Every row gives one point. Each copy is the shape, with its points in the same order, turned, moved and blurred by noise. Say if it was mirrored as well.

Shape (7 x 2):
[[ 28  34]
 [ 39 -42]
 [ 51  31]
 [-27 -56]
 [ 13 -25]
 [-40 -40]
 [ 43  -3]]
Copy 1 (7 x 2):
[[ 41  24]
 [-39  42]
 [ 42  44]
 [-53 -20]
 [-23  10]
 [-45 -39]
 [  3  45]]
Copy 1 is: mirrored
Copy 2 (7 x 2):
[[ 30  29]
 [-47  43]
 [ 21  56]
 [-67 -25]
 [-28  15]
 [-45 -38]
 [-10  40]]
Copy 2 is: mirrored
Copy 3, 7 rows:
[[  1 -37]
 [-71 -15]
 [ -8 -57]
 [-49  49]
 [-41   9]
 [-31  54]
 [-37 -32]]
Copy 3 is: only turned

Shape, 7 rows:
[[ 25  -9 -45]
 [ 26  -6 -17]
 [-44 -43  64]
 [-88 -39  15]
 [ 34 -14  -9]
 [-43  -4 -74]
 [  3  31   3]]
Copy 1:
[[ 14  48 -14]
 [ 23  19  -9]
 [ -9 -85 -11]
 [-69 -55 -11]
 [ 33  17 -10]
 [-59  48  -7]
 [ 13  13  31]]
Copy 1 is: only turned
Copy 2 (7 x 3):
[[ 11  32 -39]
 [ 23  22 -13]
 [-52  -2  67]
 [-98  -2  19]
 [ 18  21  -5]
 [-58  20 -68]
 [  9 -31 -21]]
Copy 2 is: mirrored
Copy 3 (7 x 3):
[[-37  11  19]
 [-37   1  14]
 [ 70 -34 -16]
 [ 88  33   7]
 [-32 -20  18]
 [ -2  84  28]
 [-29   7 -35]]
Copy 3 is: only turned

Shape, 10 rows:
[[ 23  17   9   8]
 [ 61  52  33 -18]
 [ -7  17  13  -7]
 [ 22 -39 -17  41]
 [-68  20  33 -37]
 [ 33  40   6  91]
 [ 73 -23 -28 -55]
 [ 12 -22 -60  -9]
 [ 55   6  60   7]
 [-57  12  18  -7]]
Copy 1, 10 rows:
[[ -6  11 -13   6]
 [ 27  31 -45  47]
 [-15  19  13   4]
 [-17 -36 -29 -45]
 [ -5  45  80   7]
 [-45 -49 -32  55]
 [ 26  55 -67 -54]
 [-46  26 -26 -52]
 [ 54 -14 -27  16]
 [-23  23  65   4]]
Copy 1 is: only turned
Copy 2, 10 rows:
[[-12  -5  26  14]
 [ 11  15  79  27]
 [-20  10  19 -16]
 [ -8 -26 -37  34]
 [-47  47  13 -70]
 [-61 -58  32  56]
 [ 86   4   9  13]
 [ 34 -39 -25 -21]
 [ -9  34  36  55]
 [-51  17   0 -50]]
Copy 2 is: mirrored
Copy 3:
[[-15 -10  17 -27]
 [-57 -40 -20 -35]
 [-11  13   1  -6]
 [ 15   8  68 -46]
 [  6  42 -24  52]
 [ 40 -37  -3 -86]
 [-97  17  58 -38]
 [-27  61  55 -45]
 [-26 -61  21  -6]
 [ 29  38 -12  22]]
Copy 3 is: mirrored
